Every row gives one point. Each copy is the shape, with its points in the same order, turned, moved and blurred by noise. Say if it was mirrored as well.

Shape:
[[-2.21 -1.45 -3.79]
 [ 3.00 -1.48 -2.66]
 [-0.95  1.72  0.37]
 [-0.11 -1.69  1.00]
 [ 3.08 -1.19  2.28]
 [ 0.36  3.08 -2.29]
 [ 0.28  2.29 -3.48]
 [ 3.16 -1.37 -0.72]]
Copy 1 (8 x 3):
[[ 3.31 -0.75 -3.02]
 [ 1.89  3.43  0.06]
 [-2.05 -1.39 -1.37]
 [ 0.87 -1.38  1.32]
 [-1.11  0.36  3.63]
 [-1.39  1.29 -3.26]
 [-0.25  2.05 -3.73]
 [ 0.75  2.31  1.55]]
Copy 1 is: only turned
Copy 2:
[[ 3.32  2.72 -1.18]
 [ 1.24 -2.07 -2.43]
 [-1.23  1.95  1.18]
 [ 1.62 -0.80  2.27]
 [-0.61 -3.34  1.85]
 [-2.00  2.37 -2.23]
 [-1.44  2.33 -2.42]
 [ 0.07 -2.73 -0.86]]
Copy 2 is: mirrored
Copy 3 (8 x 3):
[[-0.06 -2.00 -3.42]
 [-2.00 -4.66 -0.21]
 [-0.88  1.01  0.39]
 [ 0.64 -1.36  1.31]
 [-0.59 -2.41  4.57]
 [-3.69 -0.10 -1.04]
 [-3.54 -0.80 -1.86]
 [-2.17 -3.84  2.32]]
Copy 3 is: mirrored

Shape (12 x 6):
[[ 0.59  0.75  2.55  0.56 -1.73  1.32]
 [ 1.49 -0.76  1.53 -1.42 -0.35  6.06]
 [-0.09 -2.45  1.79 -0.45  1.61  1.46]
 [-0.85 -0.70  1.23  1.55  2.00  2.71]
 [ 1.51 -1.94 -0.08 -1.74  2.62 -1.43]
 [-0.10  1.97 -2.03 -3.80  0.27  0.91]
 [ 5.37  5.23 -0.47 -1.06 -3.14  2.69]
 [ 0.18 -2.85 -1.89 -2.03  1.46 -0.36]
 [ 2.06 -0.76  0.76 -2.27  2.51 -0.82]
 [ 1.37 -1.02  1.87 -1.19 -2.47  1.94]
 [ 1.89 -0.81 -2.70 -0.86  2.31  0.41]
 [-2.35 -4.52 -0.67  0.65  1.29 -2.88]]
Copy 1 (12 x 6):
[[ 2.99  1.89 -2.27  0.83 -0.91  0.89]
 [ 1.23 -1.33 -3.19  2.97  0.04  4.54]
 [-1.54  0.51 -3.03  0.55 -1.30  0.97]
 [-0.67  1.43 -3.73  1.83  0.82  0.22]
 [-2.76  1.14  0.34 -1.22 -0.93  1.07]
 [ 0.65 -0.08  3.24  2.44  0.76  0.74]
 [ 6.51  1.83  1.96  0.14  2.60  5.17]
 [-2.60 -1.17  0.37 -1.00 -0.08 -0.06]
 [-1.79  1.95  0.47 -0.78 -1.38  1.92]
 [ 2.65 -0.53 -1.96  0.13 -2.33  1.78]
 [-1.65  0.01  0.50 -1.23  2.10  1.46]
 [-2.82  0.09 -1.91 -2.24 -1.56 -3.92]]
Copy 1 is: mirrored
Copy 2:
[[ 0.01  0.83  2.64 -1.20  1.28  1.24]
 [-2.91  2.26 -0.19 -2.62  1.56  4.60]
 [-0.20 -2.08 -0.92 -1.56  0.77  3.03]
 [ 0.06 -0.48 -0.04 -0.46 -1.41  3.78]
 [ 1.84 -2.18 -3.02 -2.55  1.50  0.55]
 [-1.89  1.63 -3.00 -0.90  0.78 -1.94]
 [ 0.23  7.39  1.31 -3.84  1.92 -1.32]
 [ 0.58 -1.63 -4.17 -0.39  2.40  0.97]
 [ 1.10 -1.50 -2.30 -3.73  1.03  0.17]
 [-0.96  0.81  1.15 -1.56  3.61  1.75]
 [ 1.99  0.77 -4.18 -1.38  0.69  1.07]
 [ 2.69 -4.66 -2.19  2.07  1.94  1.32]]
Copy 2 is: mirrored
Copy 3 (12 x 6):
[[ 1.44  0.40 -1.31  1.42 -2.47 -0.69]
 [ 1.07 -0.66 -4.11 -2.38 -1.77 -3.65]
 [ 1.53 -0.04  0.39 -2.61 -0.94 -0.73]
 [ 1.76 -2.24 -0.64 -1.56  0.06 -0.28]
 [-0.64  1.38  3.15 -1.99  0.49 -1.89]
 [-4.51  0.87 -1.31 -0.32  0.47 -1.69]
 [-1.70  0.25 -3.23  5.15 -1.64 -6.57]
 [-0.87  2.12  1.31 -2.80  2.03 -1.14]
 [-1.52  0.72  2.41 -1.46 -0.72 -2.57]
 [ 1.03  2.23 -2.38 -0.34 -1.94 -1.76]
 [-1.00  0.05  0.97 -1.01  2.57 -2.92]
 [ 1.43  2.70  2.84 -2.43  2.46  2.68]]
Copy 3 is: mirrored
Copy 4, 12 rows:
[[-0.02 -2.27 -1.42 -1.15 -0.33  1.43]
 [ 1.22 -2.20 -1.09 -6.45 -2.07  0.60]
 [-1.50  0.85  0.66 -2.98 -2.68  1.82]
 [-0.49  1.08 -0.17 -3.62 -0.30  3.25]
 [-1.30  1.27  4.02 -1.24 -2.08 -0.23]
 [ 1.07  1.35  0.27 -2.27  0.56 -3.41]
 [ 3.83 -6.12  1.02 -2.50  2.75 -2.54]
 [ 0.70  2.83  2.75 -1.77 -3.02 -0.54]
 [-1.64  0.36  3.43 -2.16 -1.23 -0.62]
 [ 0.81 -2.15 -1.07 -2.01 -2.77 -0.09]
 [ 1.81  1.76  3.75 -2.28 -0.45 -0.06]
 [-0.94  4.28  1.58  1.72 -3.32  2.52]]
Copy 4 is: mirrored

Shape, 15 rows:
[[-0.88  2.03 -0.31 -0.48 -6.32 -1.22  1.16  2.07  0.67]
 [ 1.86  0.09 -2.07 -0.28  1.92 -1.67 -1.94 -0.97  1.96]
 [ 1.44  0.16  0.70 -0.61  3.06 -3.40 -1.32 -1.93  0.82]
 [-2.35  2.45 -1.74  2.75 -5.12 -3.07 -0.41 -1.96 -1.53]
 [ 0.73  1.13  0.85  1.06 -0.67  1.77  0.37 -4.27 -4.37]
 [ 1.35  0.95 -0.08  1.22 -3.61 -1.59 -2.25 -1.82 -0.19]
 [ 1.34  3.87 -3.43 -0.71  3.01 -2.97 -1.66  0.11  1.32]
 [-1.78 -1.92 -0.52 -0.61  3.03 -1.44 -1.27 -1.91  2.18]
 [ 1.43  0.31 -1.84  0.99  3.04 -4.03  0.90 -2.67 -0.77]
 [-1.36  0.65  3.30  0.77 -0.91  3.38 -0.44 -4.59  0.57]
 [-1.49  0.10 -0.07  1.25 -2.87 -1.39 -2.11  1.99 -1.64]
 [-1.05  1.68 -3.16  3.00 -3.44 -0.38  0.36  0.98  0.15]
 [-0.08 -0.35 -1.62  2.83 -3.72 -0.29  1.91 -0.49  0.68]
 [-2.14  1.51 -0.32 -0.08 -5.13 -0.56  1.84  1.06 -0.59]
 [ 1.29  1.93  1.80  1.57  4.57 -1.91 -0.26 -0.58  1.64]]
Copy 1, 15 rows:
[[-0.16  0.84 -0.29 -3.70  3.93 -0.37  3.10 -0.99  1.95]
 [-0.35  3.37  2.50  1.35  0.65  0.53 -2.17  2.30 -0.20]
 [ 2.62  1.77  2.65  1.77 -0.65  1.75 -1.63  2.74 -1.59]
 [ 1.19  0.38  2.56 -3.52  3.31  0.55 -0.18 -4.47 -0.14]
 [ 1.65 -3.36  1.68  0.33 -0.96 -3.68 -1.13 -2.25 -0.64]
 [ 0.16  0.54  3.55 -3.02  1.61 -0.65 -0.37 -0.07 -0.86]
 [-0.77  3.47  3.59  4.18  2.30  2.32 -0.97  0.68  0.53]
 [ 1.00  1.90 -0.58  0.42 -1.24  2.65 -4.11  2.23 -0.40]
 [ 3.66  3.19  2.22  2.98  0.03  0.80 -2.72 -0.20 -1.42]
 [ 1.19 -4.25  0.43 -1.87 -1.81 -1.02 -2.84  1.30  2.13]
 [-1.05  1.15  1.03 -2.68  0.33  1.13  2.26 -1.59 -1.11]
 [-0.82  3.03  0.92 -2.36  1.96 -0.89  0.31 -3.61  2.35]
 [ 1.62  2.89  0.19 -3.58  1.37 -1.72 -0.40 -1.80  2.13]
 [ 0.29 -0.10 -1.52 -2.95  3.30 -0.59  2.34 -2.03  1.24]
 [ 2.55  2.06  2.61  2.73 -2.77  2.31 -0.55  1.84  1.64]]
Copy 1 is: mirrored
Copy 2:
[[-2.68 -0.34  0.62 -2.28 -4.30  2.66 -4.54  2.14  0.82]
 [-0.50  2.78  3.11 -0.66  2.68  1.36 -0.11  0.59 -1.64]
 [-1.20  3.16  1.57 -3.18  2.76 -0.34  1.09  0.48 -2.97]
 [-1.13  4.18 -2.79 -2.85 -2.50  4.28 -2.98  2.32  1.17]
 [ 2.71  2.88 -1.24 -2.04 -4.21  0.39  2.58 -0.30 -0.74]
 [-2.28  3.86  0.74 -1.62 -2.61  2.79 -0.26  1.46 -1.02]
 [ 0.35  4.13  2.62 -1.02  3.41 -0.36 -3.89  1.18 -2.28]
 [-0.82  0.75  0.69 -1.54  4.34  0.12  2.20  1.97 -0.55]
 [ 1.42  3.80  0.31 -4.26  3.23  1.79  0.01 -0.97 -2.87]
 [ 0.64  0.39 -1.23 -0.44 -3.23  0.12  4.23  4.55 -1.75]
 [-3.18  1.16 -1.16 -0.15 -1.75  1.63 -1.58 -0.73  1.16]
 [-0.26  0.90 -0.52  0.12 -1.40  4.40 -3.75  1.26  0.57]
 [ 0.08 -0.21 -0.06 -1.73 -1.86  5.48 -1.44  1.37 -0.64]
 [-1.19 -0.79 -0.94 -2.44 -3.67  2.34 -3.59  1.60  1.38]
 [ 0.21  1.76 -0.04 -1.06  3.10 -0.61  0.31  0.23 -5.61]]
Copy 2 is: mirrored
Copy 3 (15 x 9):
[[-6.96  0.87  0.38  1.17  0.76 -1.31  3.36  3.25 -0.36]
 [-0.02  1.35  0.56  1.63 -2.09  1.03 -1.74 -0.31 -1.90]
 [ 0.18  1.07  0.52 -0.02 -3.64  1.33 -1.44 -1.37  0.61]
 [-5.86 -1.49  4.25 -0.82  0.83  0.58  0.11  3.78  0.87]
 [ 1.01 -0.29  2.66 -0.43  1.66 -2.55 -0.65  2.54  4.53]
 [-2.12  1.06  3.08  1.15 -1.04  0.76  1.21  3.72  0.69]
 [-2.74  2.29  1.38  2.35 -1.55  0.76 -4.43 -2.17 -1.48]
 [ 0.82 -0.45 -1.22 -1.66 -1.01  2.48 -0.95 -1.02 -1.48]
 [-0.56 -1.38  1.91 -0.35 -3.47 -0.83 -3.37 -1.01  0.32]
 [ 1.52  2.80  0.22 -3.67  2.24 -0.38  1.10  3.25  2.35]
 [-3.48 -0.70  2.78  1.36  1.23  1.07  3.32  0.32  0.15]
 [-4.54 -0.39  3.36  0.62  2.03 -1.50  0.62  2.08 -2.60]
 [-2.96 -0.93  2.17 -0.80  0.32 -2.50  1.65  3.30 -2.20]
 [-5.85 -0.40  0.41 -0.17  1.92 -1.74  2.62  2.44  0.46]
 [ 0.24  3.07  1.80 -1.76 -2.69 -0.46 -1.24 -3.24 -0.26]]
Copy 3 is: only turned
